Rows are points. Each copy is the shape, with its points in the same order, turned, moved and blurred by noise. Some copies are also mirrored. Which?

Shape:
[[  4 -42]
 [ 24  16]
 [-17  -2]
 [ 49  -6]
 [ -7  56]
 [-31   1]
 [ 17 -22]
 [ 12  -7]]
Copy 1 (8 x 2):
[[-39 -11]
 [  1  33]
 [  3 -10]
 [-30  45]
 [ 51  25]
 [ 14 -20]
 [-29  10]
 [-12  10]]
Copy 1 is: mirrored
Copy 2 (8 x 2):
[[-25  37]
 [ 14 -13]
 [-30  -7]
 [ 28  19]
 [ -1 -59]
 [-41 -18]
 [ -6  23]
 [ -5   8]]
Copy 2 is: mirrored
Copy 3:
[[ 37  -7]
 [-18  17]
 [ -3 -25]
 [ 10  39]
 [-60  -7]
 [ -9 -39]
 [ 20   7]
 [  6   4]]
Copy 3 is: only turned
Copy 4, 8 rows:
[[-31  20]
 [ 29  10]
 [ -1 -17]
 [ 21  50]
 [ 56 -31]
 [  4 -28]
 [ -3  19]
 [  6  17]]
Copy 4 is: mirrored

Shape:
[[  7 -33 -17]
 [ 39  13   3]
 [ 14 -11  29]
 [-26 -43 -29]
 [-11  41  -3]
 [-36 -40  -8]]
Copy 1, 6 rows:
[[ 16 -23  -2]
 [ 27  20  34]
 [ 23  22 -15]
 [ -6 -48 -16]
 [-26  25  26]
 [ -7 -29 -32]]
Copy 1 is: mirrored
Copy 2:
[[-18  -6 -10]
 [-13  16  44]
 [ 19  -5  24]
 [-12   1 -48]
 [ 14  60  16]
 [ 12   1 -44]]
Copy 2 is: mirrored
Copy 3:
[[  4 -31  14]
 [  9  17 -30]
 [ 41  12   3]
 [ -6 -27  50]
 [-17  51   3]
 [  3 -11  57]]
Copy 3 is: only turned
Copy 4 (6 x 3):
[[-12  -5 -30]
 [-34  33  10]
 [-24  -8  20]
 [ 23 -17 -44]
 [ 22  39  25]
 [ 25 -29 -26]]
Copy 4 is: mirrored

Shape, 9 rows:
[[ 10   3  13 -25]
 [  8   2 -18   7]
 [ 29   8 -25   4]
 [ 16 -14 -15  10]
 [-29 -25   2  -3]
 [-25 -30  10  44]
 [ 35 -50   5  29]
 [-31  12 -25 -19]
 [-22   1 -29   8]]
Copy 1, 9 rows:
[[-15  -7  -9 -15]
 [ -8   6  -2  22]
 [-18  17 -19  27]
 [ -1  -6 -13  29]
 [ 12 -39  24  14]
 [ 48 -27  20  28]
 [ 27 -27 -49  37]
 [-31  -6  45   8]
 [ -8  -2  26  27]]
Copy 1 is: only turned
Copy 2 (9 x 4):
[[-24 -14   2 -21]
 [ 18  -3  -1 -15]
 [ 21   3 -10 -36]
 [ 19 -13 -14 -15]
 [  7 -30  10  22]
 [ 28  -8 -22  43]
 [ 25 -30 -60  -5]
 [ 12 -10  44  -5]
 [ 29  -5  23   0]]
Copy 2 is: mirrored
Copy 3, 9 rows:
[[-27  19  -2   1]
 [  3 -13   7 -11]
 [ 15  -1  -4 -23]
 [  5 -18  -6  -9]
 [-34 -29  14   9]
 [  1 -54  22  38]
 [ 14 -38 -37  21]
 [-30  -9  42 -25]
 [ -8 -27  33 -18]]
Copy 3 is: mirrored

Shape (11 x 8):
[[ -5 -32 -29  49 -36   1  23 -25]
 [-30  35  31   3 -13  -6  -6   2]
 [ 34   4  -8  38 -13   7  -7 -21]
 [  1 -29  35 -15 -48 -26  -1   9]
 [ -7  39   8 -25   2  10   3  30]
 [-10  39 -19  39  10  13  35 -36]
 [-18 -25  26 -31  -8  12  22  -2]
 [ 10  27   5 -33 -29  -3  24 -34]
 [ -6   1  14   6   8   1   4  10]
 [ 18  22  -5 -13 -39  -1 -38 -29]
 [-13  -7  -2  25  -4 -35 -16   1]]
Copy 1 (11 x 8):
[[ 31 -46 -34  43 -41   6 -26  -6]
 [-13   3   8   6  -4  26  30  18]
 [ 40   6 -16  38  -3  15 -32   3]
 [ -2  -8  32  -5 -51 -18 -17  22]
 [ 14  16  -5 -35   9  10  31   7]
 [ 23  -9 -44  49  15  18  25 -24]
 [  7 -35  27 -15  -8 -25  10  -7]
 [ 12  18  16   9 -23  -3  16 -43]
 [  8 -11  -6   0   8  -5   2  18]
 [ 10  26  17   4 -20  40 -30 -21]
 [-19  -7 -26  12 -13   6 -25  24]]
Copy 1 is: only turned
Copy 2, 11 rows:
[[ 33  -9 -45  11 -32 -50 -31 -38]
 [ -6  -6  36  11 -28   6   2  -4]
 [ 32  12 -11 -18 -23 -11 -25 -56]
 [  7  14  20 -18 -15 -34 -58  21]
 [  5   5  22 -20  -7  14  31   5]
 [  0  -5 -13  15 -34 -22  36 -60]
 [-12 -14   8 -19  19 -37 -19  10]
 [-33  17  -2 -39 -24 -16   2 -20]
 [ 18   4  18   3   5  -6   0 -13]
 [-14  14  -5 -27 -35  28 -36 -20]
 [ 24  24   4  31 -16  -7 -25 -12]]
Copy 2 is: only turned
Copy 3, 11 rows:
[[-58 -13  -2  44   0  18  26 -10]
 [ 35   6  12  -5   4 -10  33 -19]
 [ -3 -25   4  50 -18   9   7  20]
 [-10 -17  18 -32   5  18  50  27]
 [ 43   1 -31 -23  -5 -11   3  -7]
 [ -1  18 -21  57 -36 -10  12 -36]
 [ -6  27  -4 -33 -14  35  27   7]
 [ 14 -19  -8 -11 -56  18  37 -15]
 [ 10  17  -4   1  -3  -1  11  11]
 [ 20 -51  24   2 -30  15   5  -4]
 [-17  -3  26  10   5 -28  10   9]]
Copy 3 is: mirrored

Shape (14 x 9):
[[ 16  29  22 -32  29  -8  21  -8  -7]
 [ -9 -12   3  15 -12   9   9 -23 -29]
 [-26  38  21  -8 -10  -9 -14 -15 -29]
 [-24  28  -9  -8  20 -21  16  -9   9]
 [-23  -6 -17 -14  -4  14   8   1  -4]
 [ 18  16   0 -23  13 -23  -3   3  10]
 [ 13  33  27   3  -1  10  -8  13 -28]
 [-36   3  21  13 -10  -2 -19  -9 -24]
 [-11 -12 -12   3  24  11 -11 -18  -3]
 [ 13 -11  34  -2  -4 -27  28  15 -17]
 [ -1 -15 -12 -22  18 -15   0   5  20]
 [-21  -9  -1 -12  26  18  13   5  14]
 [ 10  33  36 -28  -2 -26 -16 -21  15]
 [-36  37  -1  14  -6  -6  31   1   1]]
Copy 1 (14 x 9):
[[ 29 -39  14  -8  26 -17  16  28  12]
 [ -8  -5 -10 -15 -11  21  18 -12  18]
 [ 19  14  21 -21   3 -18  29  -7  35]
 [ 32  11  11  -2  34  13   5  23  10]
 [ -3   8   3 -15   0  11 -21  14  15]
 [ 26 -15   8   6  21 -20  -3  12 -11]
 [ -3 -16  21   9 -12 -29  30  10  26]
 [  1  15  15  -6   1   1  11 -31  39]
 [ -6  -8  25  -4  12  27  -8 -10  -3]
 [  8 -29 -34  16  14 -17  13  -2  28]
 [ 12 -11   5   5  26   1 -30   3  -9]
 [  2 -17  17   5  17  21 -28  18  20]
 [ 60 -18  21  -1   5 -30  12  -7   8]
 [ 22  28   1   5   7  19  15  35  37]]
Copy 1 is: only turned
Copy 2 (14 x 9):
[[ -2  15  10   7 -19   3  47  14 -39]
 [ -9   1  10  26 -12 -28 -23   0  -6]
 [-25  15  26  25 -52  21  -7  -1 -20]
 [-23  -5 -23   8 -39   6  30  -3  -6]
 [-12  10  -2  -1 -13 -15   6 -19  14]
 [ -3  -8   6  -8  -4  21  31   4 -16]
 [ 21  25  18  24 -24  24  -3   9 -20]
 [-30  21   7  18 -24   6 -33   4  -2]
 [-18   1 -21  -5   0 -14 -16 -13 -21]
 [ -3   6  26  13  -5  -7  18  47   3]
 [-16  -8 -11 -22   8   1  25   5   2]
 [-16  23 -25  -4   4 -19  15  -6   4]
 [-37  -1  15  23  -7  44  32   9 -31]
 [-15   7 -15  34 -52  -1  17  -2  14]]
Copy 2 is: mirrored
Copy 3:
[[  0  53   6  -2 -26  30  12  -2  38]
 [  2   5  -6  19   2 -14 -14 -32  12]
 [ 22  34 -15  -3 -20  11 -28  -3 -14]
 [ 10  41  -1 -22   6  17  21 -21   5]
 [ 15  -9   2   1   0   9  21 -13   8]
 [ -6  34   2 -12 -13   3  33  15  17]
 [-10  33 -22  14 -22  27 -22  17  10]
 [ 16   8  -2  -5  -5  -3 -35  -9 -11]
 [ 17  19  14   9  25 -10   6 -11  18]
 [-48  13   7  -2 -30   2  -3 -19  17]
 [  1  11  21 -16   5  -6  35   3  20]
 [  8   0  22  -1  15  26  15 -12  25]
 [ 10  47  -6 -43 -29  -1  -4  17  25]
 [  6  14 -34 -21   6  37   4 -34 -10]]
Copy 3 is: only turned

Shape (14 x 11):
[[  1  14  31  27  10 -24  35 -12  10 -28  -2]
 [-11 -24  -2   5  17  18 -10   8  15  -8  -3]
 [  7  21  29  28 -22 -21  23  -1  11   9  -5]
 [ -7  19   2   1   5  22 -12  -5  -2  -5  15]
 [-17  -3 -15   2  23  13  12   6   4  16   5]
 [ 39 -23  15  53  28  23  31  -3 -12 -31 -27]
 [-11  -8  10  -1  23   3 -19  13 -17   8   7]
 [ 35 -30   1  37  19   6  27 -28 -33 -24 -25]
 [  9  29  29   5  19  -9  -9 -14  24  16  16]
 [ 11  15  40  -5  -8 -17  12 -17  29  -2   1]
 [  4   1  13 -18  26  21   6   3 -31   8  -7]
 [  2  -2  -6  -4  25   5 -20   2  -6   4  -1]
 [ 27  -7 -10  -7  25   8  -6  16  -9 -11   4]
 [  2 -14  10   0  16  10  -1   2   2   4  32]]
Copy 1 (14 x 11):
[[ 11   9 -14   9  37 -40  -3 -15 -22 -28  36]
 [  1 -29   3  -9  -2  17   1  -4   6 -19  26]
 [ 12  13 -17  16  53 -30   1 -18  -1   7  16]
 [ -8   1 -16  14 -14  -3 -11  -7  14  -2  16]
 [  0 -11  -8   7   0  16  -6  21  -1   7  33]
 [ 54 -20  -4  45  15  15  12 -30 -23 -51  30]
 [-16  -7   8  11  -4  18 -15   6 -11 -11   3]
 [ 32  -2   5  47  -1   9  32 -26 -42 -34  27]
 [  3  13 -43  -8  11 -15 -19   1 -10   0  -4]
 [ 10  25 -16 -14  33 -31   5  -4  -2 -15  12]
 [  3  15  12  26  -6  16  -3  24  -1 -23   0]
 [ -7 -15  -4   4 -17   9  -3  11  -5  -3   3]
 [ 20 -13  13  14 -23  -2  -1  14 -10  -8  -3]
 [  7   8   3  -7  -8  11 -21  -6  -9  -3  21]]
Copy 1 is: only turned
Copy 2:
[[ -8  22  22  18  31  10  -8 -14 -26  25  -6]
 [  6 -36  26  -6   1  -6   8  -7   0  -6  12]
 [-29  10   4  36  -3   6 -18 -16 -14  30 -16]
 [  8   6   7   6 -20   2  10  -8   5 -18  10]
 [ -8 -15  21   1  -9 -15  12  22   4  -7   1]
 [ 17  -2  60  40  33 -39  14 -29   8  31  10]
 [ 16 -16  24  -3 -19  11 -10  11  14   6  24]
 [ 28   4  26  31  37 -46  -4 -18  20  34  15]
 [-24  13  11  -6  -6  26   7 -17  21  10 -12]
 [-15  14  -4   2   2  19   4 -25 -12  31 -16]
 [ 29  10  24  -4 -25  -8   3  15  15  19  14]
 [ 19 -15  15  -6  -9  -1  -5   2  21  -3   3]
 [ 35 -16  24  14  -3   8  15   6  23   7  -3]
 [  1 -13   9   7  -1  16  18  11  10   5  25]]
Copy 2 is: mirrored
Copy 3 (14 x 11):
[[ 10 -16 -34 -40  28 -19  44  15  -4 -12 -11]
 [ -8   3   3   4   5   8   9  37   4   4  -6]
 [ 20 -27 -15 -30  32 -18  29 -11 -27  -2   7]
 [ -3  15   5 -20   1   7   9  -2  15  -7   9]
 [ -7  18 -11  13  11  22  17  12 -10  -8   0]
 [  2 -43  -4 -33  20  17  21  38   1 -46 -57]
 [-22  13  -6 -15  -1   1 -12  19 -15  -5  -3]
 [ -5 -45 -15 -11   9  -2   9  19   7 -57 -52]
 [ 11  -5 -32 -36  18  11   2  -1   4   7  33]
 [ 12 -28 -32 -30  22 -15  21  -6   6  22  11]
 [-30   5 -15 -15   4  17  -8  -9  -1  -7 -29]
 [ -6  13  -8  -1   1   9 -17  13   3  -7  -2]
 [ 10   8 -12 -12 -15  18 -11  16  -1  -6 -27]
 [-11  -2 -14 -15 -20  17  12  14  -5  -1  10]]
Copy 3 is: only turned

Shape (17 x 12):
[[ 15   5   4  19  24   6  32  -7   9 -16   0   1]
 [  7  11  -4  -9 -24   7  10  -8  24 -12  -4  15]
 [-24  19 -14 -24  -6 -23  14 -12  -8 -15  34  15]
 [ 13 -29  21  20  -2  18 -13  22  16 -13  38  19]
 [  6  -8  27 -20  -4 -12  34  17  19 -19  14  11]
 [-25 -15  16  30   7  18  31  -4  -3   4  17  15]
 [ 17   6 -26  12  -1   5 -12 -29 -13  -1   6  11]
 [-10 -28  18  -3  20 -17 -13   4  22  10  -2 -25]
 [ -3  21  20   5   7  27  32  -4  20  27   8  11]
 [-11  16 -17 -10 -23 -19 -15  -5  20  -4  18  -7]
 [-33  -2  19 -13   5  -4   5 -18 -22 -11  -5 -21]
 [ 10 -21  22  -5  16  -1  10 -13 -11  15   5  18]
 [  0   2  22  -5  -6 -14  17  19   6  20  -4 -22]
 [ 15  26 -28 -29  13   0  13   9 -17 -19  44  17]
 [  3  16   6   5  14   8  16  25 -20 -24  -2  13]
 [  7  -3 -17  -7   0   4  36 -19  28  10  41 -24]
 [-28  -4 -27 -10 -24   7 -21  14  19  29   4  -4]]
Copy 1:
[[  3 -29   4  10   8 -24  -1   7  12 -10 -27  27]
 [  9 -22 -15 -24   0  -9  15   9  -8  -5 -17 -13]
 [  2 -33   5 -17 -15  23  18   5  13  15  27   9]
 [  7   4 -22  12  34  19  24 -30   7 -28 -25  10]
 [ 28 -26   5  12   1  14  37  19  -5 -18 -18   9]
 [ 33 -25   5   5   6  -1   4 -36  25   5 -28  23]
 [-12  -2  -7 -25   8 -22 -14  -9  20  -9  11  -1]
 [ 11  17  11  35  12 -24  40  -8   5  14  -5  -1]
 [ 27  -7   7 -16   6  -1  -2   6   5  22 -49  20]
 [-10 -13 -13 -10   7   4  25   6   6  24  11 -24]
 [  8 -15  40  15 -24  -9  11 -21   4  12   3  -8]
 [ 29  14  16   0  -2 -10  10  -6  18 -19  -9  18]
 [ 30  -1  15  28   8  -2  11  19   4  17 -18 -15]
 [-12 -24   2 -18  13  29  -8  19  -8  -8  28  30]
 [  9 -24  -5  21  -9   6 -20  -3 -13 -16  -8  18]
 [  5 -29  24 -18  46  -8  25  16  20  20 -10  12]
 [ 23   6 -17 -11  23  -5  13 -17 -13  42  12 -25]]
Copy 1 is: mirrored
Copy 2:
[[ 14 -26 -26 -10  13  17   7 -19  -4 -20  -3  12]
 [ -3 -25  18 -16  13   2  -9  17  -3 -13 -11  -7]
 [-45   2  -2  -6  35  14 -23 -13 -14  18   4  -7]
 [ -7 -41 -19  11  -3 -13  18  16  34   0  37   4]
 [ -2 -39 -26 -10  25 -17   0   8 -11  18 -10  -4]
 [-25 -20 -26  -9   9   6  34  -6 -15 -21  21  18]
 [-13  10   6  18   1  23 -19 -11  11 -29   2   5]
 [ 10  11 -21  -2   1 -13  43 -10  12  11  -3 -21]
 [  0 -43   8  -3   6   8  26 -16 -40 -16  14  -1]
 [-17   9  22 -16  17  -3 -12  -9  14  10   0 -24]
 [-10  26 -29 -18  10   7  11   1 -28  -7  13 -18]
 [ -2  -7 -22  34   9  -1  19   3 -17 -10   0   3]
 [ 14  -1  -3 -15   6 -31  13 -13 -22  13   5  -6]
 [-31 -24 -13  12   5  19 -47 -26  -7  23   8   0]
 [  6 -19 -29  -8  -1  18 -13  -1 -13  12  16  25]
 [-22 -30  -6 -10   8 -11  -1 -47   0 -23 -11 -29]
 [-29  10  35 -16 -24 -11  14   0   1   8   4 -10]]
Copy 2 is: only turned
Copy 3 (17 x 12):
[[  2 -10  11  15  33  30  -9   5 -29 -22 -13  -8]
 [  0 -10  14  10  44   2  21  -6   8 -11   8  -5]
 [-31 -26  15   8  24 -19  14 -34   4 -17 -36 -16]
 [ 42  -8  -9   2  24   3 -29   0  21  -9 -31  14]
 [ -2 -22  25   4  37  14 -16 -27   2 -23  -5  28]
 [ 21 -16 -16  15  23  31 -13 -31 -21   8 -26 -13]
 [ -9   9  -5   3  30  -3  25  23  -6  -1 -33 -24]
 [ -6  23  20  -9  -2  29 -31 -12  19 -10  -5 -15]
 [ 10  -1  -8  20  38   3 -17 -26 -30   0  15 -13]
 [ -4   0  27   1  20 -20  16 -19  25 -16 -13 -29]
 [-22 -13   4 -35   1  24   3 -27 -12  -3 -14 -22]
 [-17  12 -12  -1  28  16 -18  -7 -13   7 -18  12]
 [  3  13  33  -4   6   8 -11 -28 -16  -2   6   3]
 [-23 -38  20  14  27 -39  -3   8 -13 -17 -38  -4]
 [  3 -33   2   8   1   5   5   5 -27 -19 -13  10]
 [ -5  -2  39  12  60   1 -26 -16 -10   2 -24 -37]
 [  7   6  16  13   0 -15   5 -17  32  27   5 -36]]
Copy 3 is: only turned

Shape (15 x 12):
[[ 10   5   0  -6   2  -9  12  -1  42  -4 -10  11]
 [  4  13  -7 -12   4 -10  10   5  23  -3 -32  -6]
 [-11 -18  18  10  11  -9   0   9 -13   8   3   9]
 [ -7   3   0  -7 -27 -12 -24  -3 -17  -3  17   1]
 [-15   2  -9  -8   7 -17   4   7 -14  -2  13  11]
 [ 17   3   8 -10   6 -17   9   1 -10  13  12  -1]
 [ -6  -5  -8  -7 -18 -10  -4  16 -17  -1  16 -10]
 [  9 -41 -11  -9  -7 -11   0   5 -14   6 -13   1]
 [-11  -1 -15 -14   4   7   5   3  -7   6  15   1]
 [  4   8  14  -7  -1  -6 -10  -7 -13  28  10   8]
 [ -8  10  -9  -5 -60 -13  10 -25 -20  -1   9 -10]
 [ -3   8  18  -4  13  21  13   8   1  -1   8   6]
 [ -7 -14 -10  25  14 -13   4 -13 -11   3  16 -17]
 [ -6  10  14  13   8  -6  12   5  19  26   7   0]
 [ 14   8  -9   4 -20  -4   1   3 -19  10   3  10]]
Copy 1, 15 rows:
[[  0 -23   6   8  -9  17 -12 -32  -6   1  19  -1]
 [ 13 -27 -11   5 -15  14 -15 -12  -4 -16   9   5]
 [ -4   4   3  18  23  -8  20   8  -4 -10  10 -11]
 [ 25  13   1 -21  11 -13  11  -3 -12   4  -3 -30]
 [  6  -2  12  -3  17   8  -1  14 -21  -8   4 -21]
 [-14  -9  -4 -11  18 -10  -3  -9 -13 -18   6 -21]
 [ 15   1   9  -8  11 -17   0   4 -15  -4 -19 -21]
 [  6  -6  -6  -4  30  -8  14  -8 -14  -7 -17  20]
 [ -1   0  14 -11   5  -6 -10  15 -17   2   4  -6]
 [ -1   7  -9 -12  18 -21   0  -3 -12 -10  27 -20]
 [ 39  17  27 -42   1 -19   1 -23  -6 -28  -7 -16]
 [-20   0   9   8 -17  -9   5   7 -11  -7  18 -12]
 [ -8  10  14  -3  28   4  -4   9  24 -11  -7 -12]
 [ -7  -6   9  19   8 -13 -17 -10   6 -10  29 -16]
 [  7  22  -4 -11   9 -10  -8 -13 -21 -17  -1 -12]]
Copy 1 is: only turned
Copy 2:
[[  7  21  -9 -16   3  25  10 -11 -18 -10 -23 -12]
 [ 15   3   4 -22  -2  25   3   4 -26  11 -20 -17]
 [ -2   3   8   6 -19 -18  15 -23  -8  -3  14   1]
 [  4   9  12   1  18  -8  -4   8  -8 -21  29  15]
 [  3  11   0  -2  -1   6   8  -9 -12  11  24  19]
 [  6  -7 -15  13   3   3  -1 -11 -14   1   2  15]
 [  1   0  -1  -7  12  -4 -16  -8 -10   2  33   7]
 [ 24  -1 -21 -11 -19 -21  -3  -4 -18 -13  19 -10]
 [  2   9 -10  -5  -1   2   2   5   6  14  19  10]
 [ -1  -2   0  11   9 -23  15   3  -9  -3  -2  20]
 [ -7 -17 -11 -10  53  -2   8   8 -22 -16  43  -8]
 [-18  16   2  11  -7   2   6  -4  10  14  -3 -11]
 [  5 -22  -3 -14  -9   7  20 -24  11 -11  22  14]
 [-16   5  -1 -12   6  -1  15 -24   0   5 -18   4]
 [-13  -9 -13  -9   6  -4  -4   9 -20 -10  18   4]]
Copy 2 is: mirrored
Copy 3, 15 rows:
[[-13   5 -15   5   3  17  14  25 -11 -16  23   4]
 [-11   8 -16   4   2  30  18  21  10 -17  -3  -4]
 [-15  -4  15  18  15   7  -4 -16   5  18   3   9]
 [ -1   2 -15 -22  31  -9 -16 -16  13  15   2  -1]
 [  7  -4 -15  21  22   8 -10 -12   5  12   1  -4]
 [  5 -21  -5   1  14  15   6 -18   2  -5   7  11]
 [ -5   2 -22  -7  14   4 -13 -28   1  10  -8  -3]
 [-24 -13 -13  -1  16  12  18  -8 -10  29 -21   9]
 [  4 -12 -14  12   9  -5  -9  -6  -4   2  -8 -12]
 [  3 -25  12  -8  28   6  -8  -9   8  -2   6   1]
 [ 16  26 -17 -36  43 -11   9 -25  -9  -6 -13  -7]
 [ -3  -6   9  20  -4  -7 -12  -1   4 -18   0  11]
 [  8   1   7   9  -3  -2  17 -25   4  28  10 -15]
 [ -5  -3  19   7   3  19  -2  -8  -7 -14  21 -10]
 [ 15  -3  -3 -16  19  12  -7  -9  -7   8 -10  11]]
Copy 3 is: mirrored

Shape:
[[ 38  15  15   8   8  -4  -3 -22   6  -5  16  -7]
 [ 30   6  -9   1 -26  27  -6   0   9 -17  41  18]
 [-31 -32   4   2  39  -4   1  12   0 -22  -9   7]
 [-25 -22 -18 -20  22  -4   5 -19 -16 -23  -5  -6]
 [  0  -7  -8 -17  18  -2  18   6   2 -19 -26  23]
 [-25   4 -13  21 -15 -12 -11 -11  14 -24 -18  27]
 [-49  16   8  -1  -4  11 -11 -16  18 -16  -5  44]
 [ 25   1  17 -10 -10  24  -3   2 -24  -3  19  -8]
 [-31  23   2   3 -16 -39  -3  -2  17 -16   3  42]
 [-28  26   1  18  -9 -17  -8   2   0 -12   0  17]
 [ -1 -14 -18 -10  41   5   0  -2 -19  -2   8  12]
 [-20 -18 -14 -12  31  -1  27   4  11   5  -8 -11]
 [ 33  18  -3   2  -3   8 -23   1   0  15   7  -6]
 [ 13  -4   5 -16 -10  -4 -24  -3  11  -1  11   6]
 [ 36  -9   9   9 -19   8  -5 -16 -13  21  22   9]]
Copy 1:
[[-11  13   6  -2  19 -16  31  -4   0 -14   3   0]
 [-19 -14  21   5  14   2  24  14 -34   3   9 -42]
 [ -3 -50 -28  23   1  29  -9 -18  22  -5  -1  21]
 [-20 -31 -23  12  25  38 -11   0  19  -7  24  16]
 [ -2 -40  14  -5   6  35   4  -5  25   9  21  16]
 [-13 -14 -11   5  -7  11  -9  -6  22  47   7 -16]
 [ 10 -20 -44  -6 -17  33   3  -3   4  45  19 -13]
 [ -6  -3   9   9  17   5  14 -13 -33 -25  19  -8]
 [ -4   1  -7  17 -31  27  -1  14  21  49  -4  -2]
 [ -8   7 -15  12 -19  22  -5 -12  12  25  -2 -13]
 [  6 -34 -12  20  27  31   7  -4  18 -30  12  -4]
 [ -6 -43 -14 -11   6  23 -15   3  25 -26  -3  18]
 [ 12  14  16  -3  21   1   4  -9  -5 -16  -4 -18]
 [  6  -6   3  11  19  13   7   7 -11  11  -3   4]
 [  6   2  14  19  19 -22   7  16 -19 -16  23 -12]]
Copy 1 is: only turned
Copy 2 (15 x 12):
[[ 23  17  -3  16  -2   2  10  19   5 -20  -8 -24]
 [ 37 -14  23   2   8  -3  -5  38 -18  -1 -10  10]
 [ -2   1   7  -7 -16  20  -9 -38  24  32 -46  -8]
 [  4  11  22   2 -32  52  -4 -15  16  16 -26   2]
 [ 15 -13  18  -7  -3  33  18 -30  -5  17 -22 -29]
 [ 14  13  -6 -45  -8  22  28 -18  -3  17  -6  10]
 [ 13 -14 -10 -60 -13  25  -6 -21   1   1   0  17]
 [  1 -11   7  24  -5   6  -3  27 -21 -14 -32  -6]
 [  0  -1 -10 -57   9  25  21   7  11  18   9  -4]
 [ -7   1 -15 -31 -10  15  25   1   8  15  -1   7]
 [ 11 -15  17  21  -8  31   4 -17  28   9 -24   3]
 [ -5   4  15  14 -18  27 -14 -33   6  30  -4 -18]
 [  1   3  13  20   6  -6  22  10 -11 -23  -8  -1]
 [ -2  10  23  -9  12   8   2  10  -2 -16 -15  -4]
 [ 14   8 -10  28  20   9  -2  21 -20 -18 -13   2]]
Copy 2 is: only turned
Copy 3 (15 x 12):
[[ 12   3  23 -36  -4  18   8 -10 -20   8  14  26]
 [ 39  -2   2 -24 -40  12  34  -4  -2 -16   2   8]
 [-27  11  21  25  12  11  11  -1  15  23 -25 -13]
 [-32   4  22  18   0  15   5  14  15   3  15 -15]
 [-30  -8   2   3  -8 -15   6  -9  20  15  -3   7]
 [-16  11 -25  -9  -7  -2  12  38  -7  14 -18   4]
 [-25  20 -30   1 -22  27   5  30  17  -2 -34  20]
 [ 22  -2   6 -14 -15  25   2 -34 -10 -14  14  -6]
 [-30  15 -19 -38  -1  -1  11  35   8 -10 -37   9]
 [-12  22 -26 -25  13  13  11  19   0   0 -16   1]
 [-21  23  26  17   0   1  21 -15  11  -4  11   3]
 [-10  -3  24  21  25  -1  -1   2  32   6   2  11]
 [ 29  26   6 -25  -8  -1  -4 -17  -9   0  18  14]
 [ 12  15  17 -23 -23   3 -10   2  -3  -4  -7   0]
 [ 26   1  12 -13 -12   5   3 -16 -37 -27   7  16]]
Copy 3 is: only turned
